Every row gives one point. Any point is a mix of the corners, with weights that add up to 1. It lies inside the corners' shape when no weight is negative. Is each point inside? If not, which corners have a negative weight?
(in the rows, 128 means zero)

Corners:
(1): [126 163]
(2): [ 91 178]
(3): [141  64]
Points:
[128 138] -> inside
[144  72] -> outside (2)
[ 94 174] -> inside
[129  93] -> inside
[137 125] -> outside (2)
[131 147] -> outside (2)
[141  80] -> outside (2)

Corners:
(1): [104 118  77 179 104 105 123 184 153]
(2): [211 139  85  71 120 157 159  97 150]
(3): [125 118 192 158  99  75 179 135 116]
(4): [105 172  61  87 199  96 157 137 135]
(5): [127 158 112 158  94 144 148 153  91]
(6): [197 123 132 182 108 137 181 102 160]
(7): [136 131  59 115 195 140  80 106 128]
(8): [131 126 118 165 101  94 184  95 133]
(9): [157 152 190  90 108 183 163  81 158]
(10): [120 203 223 121  57 128  57 104  99]
Points:
[128 142 122 144 125 124 138 123 133] -> outside (2)
[132 129 102 157 127 106 160 145 115] -> outside (9, 10)
[128 150 142 143 127 114 160 104 125] -> outside (1, 2)
[127 167 139 122 118 126 108 118 117] -> inside
[151 155 170 111 120 117 141  88 131] -> outside (1, 5)
[143 121  97 140 144 111 159 120 148] -> outside (5, 10)
[139 151 164 112 114 126 152 107 118] -> outside (1, 6)
[150 154 193 105 106 128 169  88 140] -> outside (1, 5, 7)
[169 147 191 125  96 157 123  90 120] -> outside (1, 4, 8)

Corners:
(1): [131 157 146 128 151 108 108 103 112 123 145 166 124 109 109 103 128 118
 136 131]
(2): [140 148 126 152 110 127 113 142 150 115 127 108 156 105 112 125 125 102
 124 111]
(3): [131 127 131 164 121  89 120 244 102 120 200  95 128 137  80 156 115  87
 137 123]
(4): [117 107 149 142 143 130 101  99 139 229 110 126 167 136 116 137 102 178
 117 162]
(5): [142  51  78  67 123 124 119 111 168 176 115 106 132  78 170 170 124  93
 103 168]
(6): [112 138 102 120 109 114 144 107 155 124 109 126  92 126 119 153 124 102
 139  90]
(7): [150 150 136 174 229 108 113  84  70 115 102 129 167 249 171  95  95 129
 192 133]
(8): [147 133 113 150 116 113 201 123 152 119 139 133 119  78  95 122  90 107
 142 148]
(9): [116 141 143 154 122 123 111 198 120 114 112 160 153 146 100 120 143 140
 127 140]
(10): [100  93 134 148 128  97 100  93 138 116 133 106 127 125 133 112 129  95
 131 119]
(11): [ 90 157 140 145 127 121 106  96  35 108 106 124 131 142 100  99 114 128
 120 130]
(12): [ 75 151 138 118 103 137 100 189 124 118 118 141 134 146 169 114 133 131
 172 126]
(13): [131 147 125 145 117 105  94 158  80 120 127 117  76 106  95 142 114 146
 122 142]
(14): [135 143 140 146 156 142 133 128 148 109 114 114 153  84  95 186 134 104
 120 159]
(15): [121 127 150 130 114 113 108 195 158 187 127 114  96 134 106 136  78  87
 108 159]
(16): [110 135  77 101 124 132 138 170 139 113 191 110  65  88 102 131 144  84
 101 152]
(17): [137 119 137 129 182 144 121 207 166 115 108 149 140  75 103 145  94 126
  98 116]
(18): [122  79 167  50 139 143 133 101 156 121  89 127 140  88 124 120 134 152
 101 147]
(19): [133 108 145 145 129 151 113 114 122 190  98 125 139 104 102 115 144 112
 129 139]
(20): [123 128 158 163 109 139 106 133 126 122 145 144 125 169 143 126  96 118
 142 116]
(21): [140 110  94 154 146 105  87 146 134 133 164 116 115 218  83 115  15  91
 220 107]
Points:
[124 124 127 132 134 114 117 143 125 126 134 125 124 137 116 124 102 116
 139 128] -> outside (14, 19)
[121 142 132 132 130 126 122 155 126 118 129 131 116 124 109 128 115 115
 135 127] -> outside (4, 5, 10)
[127 129 132 138 133 121 122 154 128 117 133 125 127 123 111 134 116 107
 133 130] -> outside (4)
[133 125 128 132 140 121 120 135 130 141 116 129 134 127 116 131 108 118
 139 135] -> outside (10, 16, 20)
[119 122 123 115 118 124 125 150 135 115 126 121 120  86 103 138 133 112
 123 128] -> outside (4, 7, 15, 20)
[127 115 117 123 144 117 130 147 142 130 131 116 130 131 111 124 102 109
 125 133] -> outside (1, 12, 13, 14, 19, 20)
[116 116 145 126 123 115 129 104 124 170 100 127 158 120 138 110 141 127
 129 144] -> outside (13, 14, 16, 17, 20, 21)

Corners:
(1): [169 111  81 145 137  78 160 133 131 105 160 151 112  95 117 140 146 155
 122 136]
(2): [105  92  74  94 112 132 131 115 123  68 189 174 125 114 177 155  90 106
 144 126]
(3): [166  81 109 151  73 166  96 171  92 116 145 188 165 160 108 156 129 152
 108 168]
(4): [ 80 120 159 164 107 170 154 124 115  72  92 141 167 102 172 105  96 107
  86 142]
(5): [ 98 122 148 147  85  90  92 140 151 190 103 186 128 158  90 182 169 130
  89 176]
(6): [ 72  98  69  74  80 203 138 106 144  92 110  92 115 199  94 135 123  82
 124 132]
(7): [131  82 160 180 148  57 126  91 126 137 144 154 149 102 103 156 105 164
 133 128]
(8): [138 138 148 178 140 153  94  48 203 145  97 173 106 200  69 103 141 129
 141 139]
(9): [ 73  88 143 119 112  94  91 118 186  64  97  87 133 163 150 115 125  93
 183 170]
(10): [132 131 168 123 147 159 128  43 200 137 156  90 104 183 166 108 194 124
 148 159]
(11): [103  88 104 119  96  79 166 113 166 124 152  88 154 110 132  97 111 108
 161 128]
(12): [ 92 121 148 139  78 179  97 133 146  93 172  84 108 168 143 155  81 122
 144 143]
(13): [126 101  83 105 102 202 128 138 182 120 102  84 148 204 127 113 127  61
 114  90]
(14): [154 131 160 184  67  87 168 121 137 105 164 135 173 137 168 144 181 138
 173 107]
(15): [137  97  60 137 168  97 205 174 128 140  73  74 107 109 128 117  61  85
 153 199]
(16): [172 175 162 146  70  91 129 106 165 176 110 116 159 170  70 163 184  85
 114 137]
(17): [176  82 154 148 138 119 142 171 113 117 103 129 131 133 105 105  90 140
 175 116]
(18): [ 74 164  82 103  63 108 128  90 126  81 187 118 121 178 198 132 150 138
  94 134]
(19): [163  94 129 137  86 147 182 106 171  60 159 152 190 135 132 133  57 130
 122  82]
(20): [111 129 105  83  50 135  58  93 129 164 144 139 148 119 143 192 184 168
  87 144]
(21): [126 163  84  85 171  85 134  91 172 164 115 108 159 132 110 146 194 124
 148 162]
Points:
[141 113 123 139  99 128 132 128 138 120 130 138 147 145 119 141 128 123
 124 142] -> inside
[112 134 106 118 100 123 141  97 179 129 114 104 142 163 130 127 169 102
 126 138] -> outside (2, 3, 7, 12, 17)
[119 119 116 124 104 130 130 114 149 121 129 119 134 151 121 136 124 113
 125 142] -> outside (14)
[129 114 124 146 104 123 134 125 139 129 127 134 151 137 125 140 110 120
 124 131] -> outside (1, 6, 9, 10)
[114 120 107 123 104 148 127 126 151 133 109 133 140 157 113 138 113 106
 113 144] -> outside (1, 7, 9, 10, 14)

Corners:
(1): [193 135 174  97 162 117 183  85  94 127 106 120  78  96  94  92  89 100
 138 118]
(2): [150  76 102 141 105 121  76 105 133 117  69 153 116 175  91 110 146 149
 121 143]
(3): [119 144 137 198 150 136 111 130 129 136 128  95 133 168 158 120 182 204
 124 183]
(4): [224  74 151 100  89 109 124 152  99 141 135  96 123  97 122  79 121  81
  95 168]
(5): [ 41 121 115 112 159 240 134 153 114 149 128 197 113  91 153 187 133 130
 157 101]
(6): [161  84 130 166 119 126 161  82 119  97 132 117 163 137 136  72 107 110
 114 128]
(7): [ 48 108 127 103 129 121  66  93 139 105 166 128 176 108 143 125 184 177
 172 111]
(8): [ 42 156 145 121 135 148 116 153 146 116 151 170 149 115 176 121 121 171
 208 122]
(9): [138  73 115 165 133 131  61 123 136 139 171 204 161 153 165 155 118 203
 139 158]
(10): [110 144 108 131 129 118  40  93 155 180 121  82 128 141 160 120 121 190
 160 153]
(11): [169 141 175 140 167 108 119  95 205 117 127  99 159 156 156 103 142  87
  74 105]
(12): [ 73  65 106  64 121 190 174 159 101 210 145 209 105  83 170 175 199 117
 222  66]
(13): [129 172 193  81 104 191 203 155  99 135 104 134 140 101 126 166 106 139
 179  63]
(14): [157  72 174 183  84 109 125 130 140 153 118 105 104 115 100 108 143  46
  88  57]
(15): [125 177 111 122 129 134  95 116 127 146 140 166 157 122 137 173 150 147
 168 188]
(16): [139 127 115 193 139 128 164  99 190 101 169  73 147 185  80 153 127 144
  79 124]
(17): [117 129  94 157 161 133  67 142 149 130 114 136 168 131 118 138 138 190
 172 131]
(18): [123 112 161 167 128  81 152 114 161 127 117 136 155 123 133 120 126 189
 114 156]
(19): [158  33 102 153 126  84 119 100 117 101 102 127 120 121 146 149 136 108
 135 115]
(20): [200 163 164 127  62 197 179 143 160 112 127 137  85  11  87 129  76 103
 135  66]
(21): [230 146 106 102 126  78 146 140  73 138 109 150 108  82 157 127  99  95
 117  86]
Points:
[144 118 132 130 125 133 121 122 131 129 128 131 130 119 133 126 130 127
 138 122] -> outside (18)
[ 95 120 126 139 145 134  95 106 145 147 119 134 140 155 131 158 156 169
 148 131] -> outside (4, 6, 8, 20, 21)
[126 117 124 144 125 133 107 125 139 135 130 137 141 128 141 134 138 151
 140 130] -> outside (1)
[168 146 154 121 129 124 154 130 127 123 142 136 125 100 139 131 126 141
 139 132] -> outside (2, 5, 6, 10, 14, 17)
[114 139 134 141 130 132 109 142 143 121 148 146 152 111 148 149 132 152
 142 122] -> outside (1, 2, 6, 10, 12)
[138  71 128 142 139 122 120 126 115 126 114 146 152 134 152 123 151 124
 124 108] -> outside (1, 8, 10, 15, 16, 20)
[174 126 135 103 116 138 126 140 117 143 111 147 112  95 144 127 122 125
 159 118] -> outside (5, 6, 7, 14, 16, 18)

Corners:
(1): [ 92 136 157 106  90  67  71  99 182 179  48 154  82 179 142 194  72 164
 111 212]
(2): [126 162 114  68 109 147 113  75 163 154  75 185  97 171 150 169  94 115
 139 140]
(3): [132 147 119  89  81 133 146 110 114 139 151 114 112 133  75 101  96 113
 146  83]
(4): [136 104 110 105 129 147 139 118 173 127 135 123  80 167 144 147 119  72
 115 208]
(5): [151 157 171 150 117 106 150 117 139 128  76  96 136 126 120 135 161 135
 139  55]
(6): [118 136  69 116 101 103 170 128  85  76 204 145 220  95 155 116 107 142
  80 139]
(7): [152 144 143 113  93 108 131  82 185  99  83 136  92 118 148 149 156 168
  77 137]
(8): [102 137 115 114  77  79 109 137 170 122  67 183 131 150 121 129 135  99
 175 166]
(9): [153 155 161  87  65 141 169 139 156 139  57 158 175  92  99 170 127 169
 192 108]
(10): [117 141 107  80 169 116  48 138 143  43 192 134 107 100 111 108 154  36
 123 118]
(11): [ 80 141 118 102  96 133  83 139 146 173 109 158 145 115 103 113 102  86
 138 166]
(12): [162  88  78 140 109 124 134 107  76 103 155 123 116 165 131 132  65 197
  23 144]
(13): [ 98  95  99 144 103 140 111 143  75  84 213 134 106 129 139 120 146  70
 125 118]
(14): [159 116  92 209  92 103  54  65 205  70 146 140 196  86 141 124 169 145
  92 143]
(15): [ 89 133 222 121 155 150 154 166  65  72 200 127  75 159 139  94 157  64
 110 118]
(16): [182 107 134 123 123 163 186 146 133 147 145 132 186 124 162 106 143 162
 161 138]
(17): [ 73 133 117  89 128 125 183 135 182 167 151 148 179 105 114 155 170 121
 151  84]
(18): [130 163 183 156 155 159 207 130 117  48 130 113 142 104 123  98 231 133
 179  53]
(19): [124 122 205  93  74 133 134 134  67 110 133 127 124 166 106 136 174 131
 132 126]
(20): [120 177 129 137 107 101  60 174 143 126 124  94  69 138 115 155 170  71
 113 122]
(21): [136  99 182  65 117 172  44 159 106 148 130  45 157 236 138 131  88 115
 142 155]
Points:
[112 140 149 119 103 129 126 143 130 115 137 115 132 133 115 124 158  99
 138 113] -> outside (1, 2, 10, 12, 16)
[123 132 138 110 105 123 125 115 136 112 124 136 120 139 128 136 128 125
 117 133] -> outside (16, 20)
[135 123 138 106 113 139 101 128 110  97 154 105 115 164 135 137 116 117
 101 147] -> outside (5, 8, 11, 16, 17)
[130 137 124 113 110 121 127 125 143 119 122 135 139 135 131 133 125 127
 123 135] -> outside (13, 19)
[104 128 125 118 114 126 108 144 119 107 156 127 128 140 117 120 124  96
 127 137] -> outside (2, 5, 7, 16, 19)
[139 119 125 129  85 117 107 120  96 120 124 119 109 178 129 150  91 139
  90 146] -> outside (7, 10, 11, 16, 17, 18)
[116 129 130 116 111 123 111 117 122 101 142 142 135 134 121 125 127 114
 123 122] -> outside (4, 7, 16, 20)
[115 137 128 110 102 128 114 125 140 135 122 138 133 128 118 124 123 113
 128 137] -> inside

Corners:
(1): [130 181 131 159 100 111  85 155 151  94 122  97 137 125 140 115  93 160
 123 123]
(2): [131 123 118 168 119 149  99 159 106 158 141 174 124  44 155 151 150 106
 103 153]
(3): [155 134 150 159  98 137 137 154 150  99 113  95 119 135 135 103 133 159
 125 138]
(4): [135 105 120 157 147 129 130 166 123 192 183 154 131 137 155 134 114 147
 112 155]
(5): [152 112 139 136 107 127 132 168 120 211 138 158 125 109 107  86 104 114
 100 171]
(6): [ 64 128  93 101 149 122 142 119 115  97 156 150 174 159 136 138 142 134
 117 128]
(7): [160 113 113 149 120  94 156 167  93  87 141 161 105 121 128  95 155 136
 121 130]
(8): [154 164 119 122 114 149 156 163  98 107 124  98 130 109 170 141  96 140
 108 129]
(9): [122 150 111 134 160 124 115  95 113 131 134 134 107 124 104 108 156 131
 145 130]
(10): [160 157 117 164 107  86 117 104 167 187 115  26 174 145 147  84 102 152
 170 158]
(11): [133 145 107 111 130 113 147 105 142  98 128 159 137 106 152 119 120 141
 119 129]
(12): [153 131 122 133 157 158 125 159  95 157 220 168 144 138 179 120 152 121
 122 145]
(13): [129 165 170  99 162 144 156 162 129  95 137 159 129 131 138 129 139 149
 142 131]
(14): [132 167 140 115 113 113 165 120 138  73 141 105 133 129  93 101 147 153
 113 138]
(15): [ 79 165  92 161 122 105 155 120 119 113 157 132 116 146  96  80 157  26
  89 165]
(16): [134 164  92  91 111 125 164 156 131 111 117 161 127 118 108 136 117 155
 124  55]
(17): [164  64 151 136 110 128 112 187 140 166 150 116 145 142 125 140  66 146
 131 158]
(18): [145 144 110 167 142 196 125 160 106  98 162 142 163  76 160 120 103 141
 125 131]
(19): [102 142 127  94 113 109 149 144 122  90 129 123  97 127 118 129 116 176
 192 119]
(20): [143 158 123 163 107 134 133 125 114 110 152 154 126 126 117 134 171 117
 181 164]
(21): [162  50 249 168 142 110 133 129  81 147 141 148 123  92 181 123 144 166
 125 105]
Points:
[134 139 131 131 128 128 138 140 122 115 137 130 132 117 136 114 125 138
 122 129] -> outside (4, 20)
[138 130 133 136 125 133 137 151 118 127 145 146 127 118 133 117 129 136
 121 137] -> outside (10)
[157 134 142 142 118 135 127 154 126 144 141 116 132 119 140 125 114 155
 143 140] -> outside (6, 7, 11, 15)
[133 145 126 142 122 131 125 138 127 129 139 129 143 118 135 119 126 128
 120 139] -> outside (4, 7, 19)
[135 136 127 140 125 126 135 145 117 126 145 142 129 120 138 120 132 131
 131 137] -> outside (14)

Corners:
(1): [ 92 182 109  89  75 136  96  81  96 158 117 132 131 121 101 129 132  71
 131 157]
(2): [133 117 142 224 114 126 135 106 147 140 109 104 159 120 125 100  61  78
 146  84]
(3): [128 174  98  86  58 155 148 110  50 155 163 145 122 147 159 154 162 116
 134 102]
(4): [ 82 102  90 116  47  60 107 125  29  98 118 111 122 160 149 159 114 185
 111 146]
(5): [157  83 138 107 148  78 150 105  95 151 137 132 154 133 103 136 137  97
 178 141]
(6): [150 154 154 160 156 159 149 119 100  91 135  99 151  52 106 106 153 134
 101 179]
(7): [103 201  72  69 160 160  97 129 110 147 112 193  99 135 152 110 118 125
 146 112]
(8): [ 57  93 188  97 109 184  46 113 152 137 125 102 223 126 146 174 123 147
 100 136]
(9): [122 120 114 149  96 130 122 148 125 109 117 121 142 156 107 130 116 163
 151 144]
(10): [139  96 118 197 163 125 222  91 150 118 112 157  68 100 138 108  76  86
 131 138]
(11): [134 112 186 143 142 203 140  70 153 115 126 129  88 140 106 118  66 119
  93  94]
(12): [119 149 126 113  78 162 135 138 130 124 182 120 108  75  98  68 142 139
  98  32]
(13): [ 47 174 147 122 101 178  41  98 110 157  94 171 118 126 135 103 184  88
 124  85]
(14): [138 148 145  77 147 142 152 142  72  80 123 134  61  99 174 116 143 191
 154 172]
(15): [147 121 196 177  89 196  40  72 156  51 125 111 178  77 163 180 101 152
  88 130]
(16): [181 123 131 153 113 157  80 144 124 212 143 165 122 150 124 110  94  96
 159 123]
(17): [160 127 107 134  35 125 111 143 153 110 147  71 162 117 163 161 154 119
  71  74]
(18): [150 153 177 157  85  75 121 144 132 162 165 191  86 148  93  76  68  91
 133  58]
(19): [137  77 118 166  52 183 135 105  80 146  12 150 184 120 176 151 103 106
 109 131]
(20): [123 172 134 122 119 226  54 151 142 124 152 176 157 159 118  64 105 104
 113 128]
(21): [100 122 121 176 124  76 116 105 169 142 142 146 126 144 145  51 122 171
 134 110]
Points:
[121 118 144 143 133 177 105  98 140 129 122 148 152 123 133 114 126 134
 121 128] -> outside (1, 2, 4, 14, 17, 18)
[101 154 120 119  77 135 106 112  95 155 130 132 128 126 133 118 129 123
 106  91] -> outside (5, 9, 10, 14, 15, 20)
[125 140 141 136 116 160 103 116 121 123 129 140 140 119 128 113 124 118
 121 126] -> inside
[117 129 126 137 101 129 114 118 109 133 123 135 135 124 134 122 123 120
 130 124] -> outside (11)
[ 95 152 119 115 103 136 100 108 117 109 139 115 142 106 143 124 152 132
 111 124] -> outside (9, 11, 16, 18, 19)
[124 132 123 130 101 134 107 121 101 131 125 139 127 131 137 126 114 134
 126 126] -> inside
[125 139 136 129 106 154 115 117 112 127 124 137 123 117 133 124 120 117
 124 118] -> outside (21)
